Rows are points. Each copy is the shape, with its points in the same order, stretched, turned, moved and blurred by noise. Is it also mirrored, or only turned?

Shape (7 x 3):
[[ 23   6 -13]
 [ -5 -15  19]
 [  4 -43 -20]
 [-27  10  22]
 [-27  -8 -42]
 [ 30  43  -6]
 [-23  41 -18]]
Copy 1 (7 x 3):
[[ 37   1  11]
 [ -9  19   7]
 [ -2  -2  57]
 [-17   2 -28]
 [ -1 -52  17]
 [ 61  -1 -25]
 [ 19 -42 -40]]
Copy 1 is: only turned
Copy 2 (7 x 3):
[[ 25   9   6]
 [-24  -6   0]
 [  0 -28  47]
 [-25 -14 -23]
 [ 25 -53   5]
 [ 42  31 -23]
 [ 34 -24 -39]]
Copy 2 is: only turned

Shape (11 x 6):
[[  9 -20   5  57  21   0]
 [-22 -23  -9  20  36  33]
 [-16  -3 -22  -3 -41 -34]
 [-16 -32 -21  15  28  21]
 [-15  -9 -38 -12 -34  -6]
 [ 17   1 -21 -31   1 -33]
 [ 77  18   7  31  15   4]
 [ 30   6  21  62  11  32]
 [ 25  34  -4  13  24 -23]
 [ 56  18  44   8   0  -2]
 [-12  23 -24   4 -34 -19]]
Copy 1 (11 x 6):
[[  8  -5  24  -1  36 -23]
 [-20 -48   8  -1  14 -20]
 [ 24  34   9  18 -32  -2]
 [-18 -31  -1  -7   7 -22]
 [ 17  14 -15  12 -34  -1]
 [ 19  26   8 -24 -30  24]
 [ 57  26   2 -32  38  35]
 [ 33 -10   9   8  52   4]
 [ 49  -2  47 -21  -4  17]
 [ 31  33   8  -8  35  60]
 [ 46  14  18  19 -30   5]]
Copy 1 is: mirrored
Copy 2 (11 x 6):
[[-38 -34  20  10  40  25]
 [  8 -11  52 -19  -3  28]
 [-44  -4 -36  34 -15  46]
 [  4 -11  46 -20   0  34]
 [-10   1 -22  19 -29  48]
 [ -3  15 -23   1  15  25]
 [ -4 -35 -19  35  61 -28]
 [-21 -41  18  34  29 -22]
 [-12  14   2  38  63 -16]
 [-11 -15 -33  18  18 -52]
 [-23   6 -34  53  -6  26]]
Copy 2 is: only turned
Copy 3 (11 x 6):
[[-37  31   1 -21  51  10]
 [-30 -17 -17   2  41  21]
 [-11  25  -3  42 -32 -22]
 [-38 -13 -27   7  30   8]
 [-33  -2 -11  39 -31 -16]
 [ 10   1 -30  17 -52 -27]
 [-39  23  18 -60  -4  -8]
 [-52  24  41 -42  52  20]
 [  4  29  -3 -23 -13  10]
 [  5  20  34 -40  -6 -20]
 [-17  27  10  27 -30   2]]
Copy 3 is: mirrored

Shape (14 x 9):
[[ -9   3 -39   9   9 -40 -10 -33  11]
 [ 13 -13  12  10  -9 -23   5 -13 -11]
 [-13 -19  20 -13   7  25 -32  -6 -23]
 [  0  38 -52  10  -4 -42  85  22 -20]
 [ 31   7  15 -39 -11   3 -17 -13   7]
 [ 12  -3   2  21  -2  64   7 -11  21]
 [ -3  -8   2 -33 -42  -5   2   6  51]
 [ -8  73   8  -3   9 -23  32  19   0]
 [-12 -17  35   4   8 -45   2  16 -22]
 [ 30   1  -8 -20 -33  -1 -10  18  31]
 [  9  20  11 -31  -4 -10 -35  20  22]
 [ -9 -14 -77 -27  -3 -43 -36  12 -13]
 [  8 -13  30  22 -13   8 -14  21  -6]
 [ -5  -6  28  15 -98 -41 -13 -63  20]]
Copy 1 (14 x 9):
[[  33   -1   27  -65    9  -24  -29   12  -32]
 [  36  -26  -18   -6  -16   -6   -1   -2  -11]
 [  27   11   -8   16  -14   24   29   32  -20]
 [ -11  -15   15  -63   -4 -121   33  -24  -24]
 [  31   -7   10  -18    6   34   28  -22   11]
 [  -9   46  -23    1   17   12   -4  -35  -18]
 [  18    1  -22  -51   20   14    7  -10   53]
 [ -44   -9   55  -29  -28  -42   43  -13  -14]
 [  17  -54  -12   14  -33    6   30   33   -7]
 [  17   -4   -4  -20   24    3   15  -25   44]
 [   8  -12   38  -13    6   22   29    8   33]
 [  58   -1   40  -60   35  -53   12   47    3]
 [  11   -3  -22   34  -21   14    2   -2    6]
 [  59  -28  -34  -54  -59   14  -74  -17   38]]
Copy 1 is: only turned
Copy 2 (14 x 9):
[[ -6  -5  19 -12  54   4   7 -10   8]
 [ 26  -8  11  -4   6   9  12   4  -3]
 [-19  -6 -25  29 -18  -6  27  36   0]
 [ 21  62  67 -83  18   1 -10 -32   0]
 [ -6   3  -1  28  11  33 -13   0  14]
 [-25  -1 -61  11 -19   9  20 -24 -31]
 [-40 -15  30  63   7  25 -12 -42  12]
 [ 32  57  17 -19   6  -3  -7 -23  39]
 [ 26 -10  24   0 -16  -9  23  18  32]
 [-20   4  18  31  12  48   6 -31  20]
 [-19   7   8  43   9  34   4  -9  51]
 [-48  14  64  -2  51  30  25  14  29]
 [ 15  -6 -19  19 -23  10  43   2   7]
 [ 64 -19  27  77  42  -3   3 -29 -45]]
Copy 2 is: mirrored
Copy 3 (14 x 9):
[[ -7  -3 -28  -5  27  19   1   2 -23]
 [ 25 -14   4  15   5  -5  -5   7 -13]
 [  5  10  21  -8   6 -28 -35  25 -12]
 [ 34  16  24 -16  29  78  57 -23  -1]
 [ 16  31 -25  -3   8 -20 -16 -10  -2]
 [ 16  26  -8  23  -5  -1 -19  37  34]
 [-26  22 -14   2  -9  -7  -2 -29  23]
 [ 13  58  17  -3   4  23  42  -8 -29]
 [ 15 -18  34   6  10 -26  17  -6 -35]
 [ -2  16 -31 -12 -21 -15  12 -12  21]
 [-18  33 -20 -22  -6 -23  13  -3  -9]
 [-15 -18 -26 -67   8  24  -1  -4 -18]
 [ 12  -3  13  11 -21 -26   0  21   2]
 [ -8 -13 -19  58 -32   2 -37 -55 -17]]
Copy 3 is: only turned
Copy 4 (14 x 9):
[[-36 -39 -48  -9  -3  -4   6 -16  30]
 [ 16 -16 -21  21 -13   4  -8 -12   5]
 [  7  -7  22   9 -45  21   3  -5 -31]
 [-21  33 -82 -17  23 -61 -39  15  24]
 [ -6 -19  13   6   7  42 -37 -18  -2]
 [  7  51  30   5 -40  19   9  -5  28]
 [ -2 -31  38 -39  -8  -9 -32   3  35]
 [-27  20 -10 -11  47 -40  -7 -24  -1]
 [ 25 -32 -26   8  -9 -20   5  -7 -30]
 [ -9 -31  28  -5   9  14 -34  17  32]
 [-26 -33  30 -11  27  11 -14   5   2]
 [-71 -63 -26 -24  -6  -6 -27  53   8]
 [ 25   2  18  18 -10   4  11   7 -12]
 [  7 -59   9  30 -30 -22 -27 -61  62]]
Copy 4 is: only turned

Shape (16 x 12):
[[ 31  42 -35  29  15  44 -19  20  -2 -39 -17  43]
 [-19 -25   9 -11  16  -2  23  10  -4  31  -7  19]
 [ 31  47 -20  44  -7  -3 -28 -12  44 -38 -51  30]
 [ 13  -7  22 -28 -25 -30 -10   5 -31  19 -12 -16]
 [ 63  -1 -16  27 -27  15 -36  -3  44 -25 -15  45]
 [ 15   0 -23  31 -12  18  26  40  21  -3  -7  -4]
 [ 27 -23   4 -18  31 -24   0   1  -5  19  -5  18]
 [ 56  49  21  10 -40  43  24 -32  36  12   2  47]
 [  7   4 -22  -1   4 -30  20  23 -31  40  -2   9]
 [ 25  35 -21  48  27  21  12   3  34 -33 -34  13]
 [ 14  -3   9 -28  24 -34  18  26  -9  -1  30 -23]
 [  7 -28  19  16   4 -10 -13 -20 -40  20  22 -36]
 [-23 -33   3 -48   0 -15  15   3 -31  -2  -3 -16]
 [ 33  23   5  59 -19  -2   7  -1  14 -52  -9  60]
 [-15  -5 -25 -18  -7 -26  -2 -19  -1  16  32   3]
 [ 34 -13 -55  -4  17  -9  46  -4 -11 -15 -30  12]]
Copy 1 (16 x 12):
[[ -3 -13   7  37 -71 -11  15  17  16 -46 -15  69]
 [  4   6  21  15   4  43   6 -12   4  32  28 -13]
 [ 41  18  17   4 -35 -21  16 -12   1 -61 -48  37]
 [ -6  12  24  -4  14  19   2  25  16  27 -31 -15]
 [ 52 -25  18  42 -36   8   5   2   0 -49 -47  17]
 [ -6  -2  18  53 -58 -12 -21 -19 -29   3 -13  27]
 [ 17   5  23  39  30  34  24  11  26   8  -1 -23]
 [  3  -9 -26  17 -16  26 -28  -1 -40 -21 -30  72]
 [-12  41  25  40 -11  32   5  20   8  20  -2   2]
 [  1   4  11  36 -35 -19   4 -26 -13 -45 -20  50]
 [-11  15   6  42  24  -8  14  34   5  29  -5 -21]
 [-33  -6  52   1  10  23   3  36 -12 -11   1 -30]
 [-17   2   6  -4   4  19  30   2  15  46  -4 -30]
 [ 40  -9  35  18 -28  -8  24   6 -36 -28 -36  72]
 [  1  37  -2  10  -7  31  20  30  -6   1   4 -40]
 [-21  16  -6  63 -15  18  41 -30   1  -2 -44  17]]
Copy 1 is: mirrored
Copy 2 (16 x 12):
[[-16  -2  89 -24  64 -26 -30 -19   5 -23  -5  15]
 [ 17  21  -7 -24 -10  29  24   3   4  50  10 -15]
 [-28 -37 105  -1  13 -58  -2 -29  12 -64 -38   4]
 [ 19   9 -20  -6 -20  42  30  -4 -13   0  47  10]
 [-11 -45  90 -41   2 -46 -12  16 -14 -47 -14  30]
 [ -1 -17   7 -73  -8  -6  -5 -11 -17 -11 -16  10]
 [ 35  27  13   8   2   3  20   9   6  17  23 -13]
 [ 19 -16  71 -32 -22  21 -15  -1  19 -42 -63  49]
 [ 37  42  -7 -28  -6  27  26 -29 -11  34  33  12]
 [-20 -11  56 -18  31 -34  -9 -22  20 -37 -46  -5]
 [ 45  32 -38   0  -8  12  -9 -15   9  -5  37   0]
 [ 10  33 -38  12  -2  37  18  13 -52  22  20   6]
 [ 19  -8 -42   0  11  39  43   2  10  35  47  -1]
 [-52  -6  70 -25   0 -53  -9   4  19 -34 -46  46]
 [ 35  -8 -14   9  -7  -1  11 -26  -6  33  13  22]
 [ 26  -6  16 -22  48 -17  68 -20  26 -11  -7   6]]
Copy 2 is: only turned
Copy 3 (16 x 12):
[[ 15 -36  -9  24   7  46   8   2 -59  -9  74  49]
 [-58  -4 -16   8  -4 -19  22   6  13  17   6 -18]
 [  6 -48  13 -19   2  34  22  -6 -61 -51  16  57]
 [ -9 -16 -19 -20  35 -33   3   5  46  33 -34  14]
 [ 39 -68   9  -8 -15  19  28 -46 -35 -20  23  37]
 [ 26 -33   5  12  -7  -1  30  35 -26   6  20  -7]
 [-36 -29 -51  15  -3 -16  -2 -22  16  -5   3  11]
 [ 30  -1  21  12 -10 -41  63 -52 -29  -6  22  26]
 [-19  -6 -60 -27   6 -17  17  26  16  19   2   5]
 [ -4 -38   0  30  -7  21  14  18 -76 -41  34  34]
 [ 10   1 -30  28  13 -19 -35  11  41   0  -9 -11]
 [ -5 -10 -41   5  25 -28 -18   1 -22  59 -49 -20]
 [-40  -8   1 -11  36 -33 -26  23  42  22  -4 -25]
 [ 16 -29  27 -21 -41   1 -20  -6 -52 -19   5  43]
 [ -4  11 -18 -46  21  -4 -11 -11   9   2  -9 -36]
 [-16 -50 -39 -18   4 -36 -10  26 -20 -37  37  16]]
Copy 3 is: only turned
Copy 4 (16 x 12):
[[-28  10  26  22  26 -15 -45 -21  35 -18 -22  52]
 [ -1   0 -29   2  25  -5  17 -10 -13  -6  28 -20]
 [-23 -14  71 -40  31  38 -34 -32  50 -15 -14  19]
 [-25   9 -11 -36  -8 -19  16  24   4   4  20 -17]
 [-83  -4  38   7  11  31 -37 -34  57   3 -18 -12]
 [-23  11  16  39  22  15   0  20   0  13 -15   9]
 [-31 -10 -12 -17  19 -10 -23 -10   0  -3  34 -35]
 [-11 -20   9  26   5   4 -13 -17 105  -5 -15 -21]
 [-15 -10   6  -4  14 -36  22  25 -29   2  17  -6]
 [  6  -8  39  -5  44  26 -46 -14  32 -10 -18  20]
 [  0  10  -6   3 -14 -14 -34  27 -15  12  45 -10]
 [-18 -17 -37 -41 -19 -21  11  24  -8  25 -19 -17]
 [ -6  27 -29  -8 -13 -15  10  13 -34 -22  24 -26]
 [ -7  27  67   4  16   5 -29 -52  40  34 -26  13]
 [-24 -28   6  -7 -39  -5  10   2 -24 -14  20 -28]
 [-20   5  31  18  25 -15 -27  15 -27 -34 -14 -39]]
Copy 4 is: mirrored

Shape (16 x 12):
[[ 14   6 -19  14  49   7  36 -29   5  14 -23 -29]
 [  5  -7  13  22  36  16  23   8  13  66 -10   0]
 [-18  12  22   6  -9 -31  -2  25 -13 -59  30   0]
 [ 51   8  13   7  10 -16  36 -50 -43  25  39  35]
 [ 58  11 -15 -24  -7 -14  24  -4 -13  20  32  17]
 [-20 -30   9 -12   3 -35  -6   8 -13 -51  -3  35]
 [-53 -16  18 -31  -3 -23  -3  -2 -14 -14  32  -3]
 [ -3   1 -15  46  -3   6  26 -11   2  46 -23 -25]
 [-25 -40 -19   8  -2  -2 -26   6 -14 -25  29   3]
 [ 12  14  -5  -1  18  10  -2  -1   0  12 -55 -22]
 [ 22 -12  13  17  -9   9  37 -21   4  28 -38 -12]
 [-39 -26   0 -24 -11   1  16  24 -52 -36  23   5]
 [ 11  28 -15  -8 -16 -13  22 -46 -14  36  34  45]
 [-26 -43  10 -21 -13 -30   1   3   3 -32  25 -20]
 [ 17   4  15  17  12  54  11 -30  16  27 -13 -15]
 [-24 -24  19 -11  -6 -31 -34   1 -44 -13  21 -14]]
Copy 1 (16 x 12):
[[  0   1   5   1 -40  -7   8 -10  56 -17  -4   7]
 [ 35   1  11   1  -8  19 -37  17  57  18   9   6]
 [ -6  16 -12  34  22 -31 -11   2 -17  -9  -6 -39]
 [  2  -1  -6  -8 -19  46 -31 -85 -11  18 -17 -24]
 [-12  -6  14 -20   8  40 -42 -31  -6 -12 -11 -12]
 [-15 -16 -17   5  17 -32  -2 -31 -19  20   9 -59]
 [ 17   3 -17  -1  32 -14   4  12  12 -37  15 -46]
 [ -1  14 -35  -2 -39  12  -5   2  55   6 -15   1]
 [  0 -37 -47  13   8  -2  10   3   3  -2  -9 -40]
 [ 12   9  23 -12  -4 -17  12  23  35   2 -15  11]
 [ -4  10 -35 -17 -15  -6  -8 -21  44   8 -16  15]
 [ 34 -21 -25  14  12 -49  -6   2   2 -22 -25 -50]
 [ -4   5  -6 -34 -17  66 -34 -43 -29  12   7 -37]
 [-16   0 -49  15  33 -28  10  -7  22 -41   1 -29]
 [ 42   1 -16  -7 -19  22  -8  10  35  -3   3  45]
 [  8   1 -22  17  35 -11  17  -2  19  -8 -28 -49]]
Copy 1 is: mirrored
Copy 2 (16 x 12):
[[-40 -32 -47  26  25 -61  22  21 -12 -33 -11   4]
 [ 12  22 -10  18 -14  14  27  45   2 -53 -53  16]
 [ 39 -17 -18 -47  44  24 -29 -25   1  13  23 -70]
 [ 22  -8  -8  10  -3 -61  59   5 107 -47  -8 -60]
 [  1  28  18  15  41 -33  37  -9  81  -2   4 -26]
 [ 28 -32  27   0  14  22 -30 -33   7   9  -2 -59]
 [  8 -37 -10  -3   1  48   8 -50 -16  -4 -10 -33]
 [ -6 -26 -24 -26  -1   4  23  35   6 -26 -15  42]
 [ 29 -43   6  12  20  57  13 -16  -7 -10  34 -26]
 [-37   4 -16   0 -22 -35 -23  32 -17  -2   1  21]
 [-20 -22   8 -24 -24 -29  31  27  16  -2 -21   5]
 [ 61 -42 -12   0   7  21  19 -49   1  30   7 -21]
 [ 16   8  18  -5   4 -39  39 -32  73 -43 -18 -18]
 [-14 -58   5  -9  33  54  14 -38 -12  19  14 -42]
 [-19   7  -4  -6 -35 -33  52  37 -23 -38  -5 -15]
 [  5 -42 -18  -2 -21  59  -9  -7  21   0  27 -28]]
Copy 2 is: mirrored
Copy 3 (16 x 12):
[[ -9 -28 -13 -23  20  68   6 -11 -20  19 -45   2]
 [-22  -7 -28 -39 -10  73  33 -16 -45   2   2  22]
 [ 15  20  18  14  31 -44  -5  46  29   0   2  20]
 [-28 -25 -11   4  18  29 -10   3 -19  46  45 -11]
 [-26 -36 -15  34   2  22  34 -13 -40  24  31 -16]
 [ 39  31  40  15 -24 -57 -23  12  27  28  19   9]
 [  3 -18   5 -11  -6 -40  -6  39  25   8   3  41]
 [  7  -4 -42 -44   3  43  40  -3 -15  19 -10   2]
 [  4  26   4  -6  -7 -78 -18  -7   1  -9  -9   9]
 [ 36 -12 -14 -25   4  44  17 -32 -14 -11 -15   3]
 [  9  -4 -37 -13 -22  60  29 -22   1  32  12   1]
 [ 23  -6 -17  14  -3 -68 -32  38  -4   2  -7  27]
 [ -9 -39  -8 -29 -11  16  10  35 -11  34  44 -29]
 [ -6   3   5  26 -10 -45  13   7  36  24  -3  32]
 [ -9  -6 -39 -47  -8  70   0 -27 -11 -31  -8  -9]
 [ 12   3   1   2  22 -67  -7 -10  20  -1  17  43]]
Copy 3 is: only turned
Copy 4 (16 x 12):
[[ -2  11  -4 -31 -40 -25 -41 -36 -12  -2 -47  46]
 [ -6  39 -37  -7  -4 -34  23  17   0  28 -72  41]
 [ 21  -5  55 -11  16 -25 -29   6  -8 -46  39 -48]
 [  4 -24 -16  17 -63 -43 -55  33   7  51 -34 -61]
 [ -7 -29  -3 -17 -10  10 -25  32   4  64 -31 -64]
 [ 42 -21  59  -7 -13   1   2  -9  45 -51  38 -50]
 [ 41 -48  13  23  49 -24 -13  -5  -7 -40  23 -31]
 [-10  63 -46 -15  -5 -41 -26 -12  12  18 -24  44]
 [ 33 -22  29  15   7  16 -24  25  33 -42  17   9]
 [ -3  22   6 -32 -23 -15  16 -19 -19   3   7  45]
 [  0  50 -14   4 -23 -23 -19 -30   9  43 -10  18]
 [ 71 -16  40   5  38 -14 -19   2   7  -9  34   6]
 [ 16 -21 -62  -3 -16 -11 -40  14   5  24 -19 -78]
 [ 27 -41  43  25  40  -4 -34 -16  26 -21  24 -28]
 [  5  32 -19  24 -25   9 -14  -3 -40  13 -37  55]
 [ 18 -49  35  30  12 -50 -10  31   4 -20  48  -4]]
Copy 4 is: mirrored

Shape (18 x 12):
[[ 24  -8  -6 -46  35   5 -15 -23   8   1 -57  29]
 [-13 -21   3 -25   0 -16  -3  19  16  10 -22   3]
 [ 24 -24  19 -17  16 -65  14   9   1 -25  -3  10]
 [ -7  -8 -27  46  56 -18  34  -2   9   4  -8  27]
 [ 22  -4   1  19 -21  68  16  17  36  49   8  11]
 [ -7 -13  34   7 -32 -57  58 -17 -27  -7  -2  22]
 [  1  24  16  14  46  18  -5  37 -33  10  -3   1]
 [  7  73  -2  43  -5  31  -3  27 -57  11  34  12]
 [ 44 -24   4   6   1 -20   9  59  -7  -8 -28 -30]
 [ 16 -21 -18   3  26  11 -30 -38   9  21 -10  26]
 [ -5   9  14 -22  19   8 -18  -1  10 -11  12 -21]
 [ 14 -11 -16  15  35  -9 -27   1  16  33  -6  -2]
 [ -6  11  14  18 -29  23 -13  22 -19 -28   6  -5]
 [ 66  -2 -26  14  38 -48  35   7 -24 -17  -6 -15]
 [ 14   7  60   5   3  -6 -44  32 -30  -1   0 -20]
 [  5 -21  32  15 -14  37 -15 -18 -18  17  16  -6]
 [ -4 -16 -43   4  23   0   5   8 -20   9   3 -25]
 [ 41 -26  39 -28  -9   5   1  27 -10   1   8  48]]
Copy 1 (18 x 12):
[[-39 -62   5 -34   2  -1  -1   0 -38  34 -29  38]
 [-31 -17  32 -21   4 -32   4 -24 -25   8   3 -21]
 [  7 -12  30 -30  50  15 -10 -25 -21  28 -19 -55]
 [ 50  -2  -6 -27  -8  14 -69   3  12  21 -17   0]
 [-34  22 -16  30 -41 -15   0 -39 -47  27  13  24]
 [-22  13  11 -27  46  59 -39 -72  34  26 -14 -52]
 [ 18 -16  31  36  -7   0 -52  46 -17  20   5 -21]
 [ 29  49  36  82  14  31 -35  37  19  19  14  16]
 [-12  -6  37  42  13 -29 -13 -21 -38   8 -54 -68]
 [ -7 -15 -23 -21  -2  14  -4  13 -13 -11 -14  45]
 [  4 -16  13  16   7 -13  25  16  -8  15  17 -13]
 [ 18  -1  13 -10 -15   5  -7  16 -20 -16 -10   0]
 [-13  -1  14  64  24 -20   0 -10   6 -11  14  -5]
 [ 37  21   9  15  34  33 -31   5   0  45 -86 -43]
 [ -2 -27  49  45  20  19  -6  16 -25 -30  20 -53]
 [-28  -1 -29  35  -2  21  -7  -1   0 -20  10  -7]
 [  4  26  -8  24  -3 -29 -15  33  22   6 -40 -19]
 [-45  -7  12  -2  42  -3 -19 -18 -74  45   8 -12]]
Copy 1 is: only turned
Copy 2 (18 x 12):
[[ 59   1  13 -63 -18 -22  22   3  84   4 -14  27]
 [ 30  13  11 -18   3 -22   3 -32  12 -35  -1  11]
 [ 60  23  16 -19  28 -12 -51 -15  30  -6 -15 -34]
 [  4 -61 -27   3  11 -10 -19  29  49  -2 -28   7]
 [-51   4 -34 -48  -7 -36  38  34  -7 -18  -7  27]
 [ 23  29  11  43  -7 -50 -45 -13  33 -26  28 -71]
 [ 23 -43   8  27 -14  -3  42  13 -16   3 -32  10]
 [-12 -36   0  75 -61  43  49  47 -32   6 -20 -34]
 [ 36  26  -3 -27  44  18  19 -26  -3   8 -43 -36]
 [ 17 -40 -14 -67 -31  -4 -16   8  48   5  -2  18]
 [ 12  16   4  12  -7  -7 -12  -8 -13  11 -17  32]
 [ 16 -37 -13 -46 -18  14 -10   2  21 -11 -53  19]
 [-12  15  19  43   2   7  26 -20 -24   8  16 -10]
 [ 53   3 -39  -8  26  35 -33  13  48  49 -59 -48]
 [ 26  -1  46   0 -10  -9  14 -29 -54  -2 -27 -16]
 [-18  -9  -2 -24 -26 -34  -1 -13 -27  13  19  -9]
 [ 31  -7 -54   6  -8  31  -3 -13  21  15 -18  -8]
 [ 41   6  29 -62  11 -35   5  16   9 -18  41 -28]]
Copy 2 is: only turned
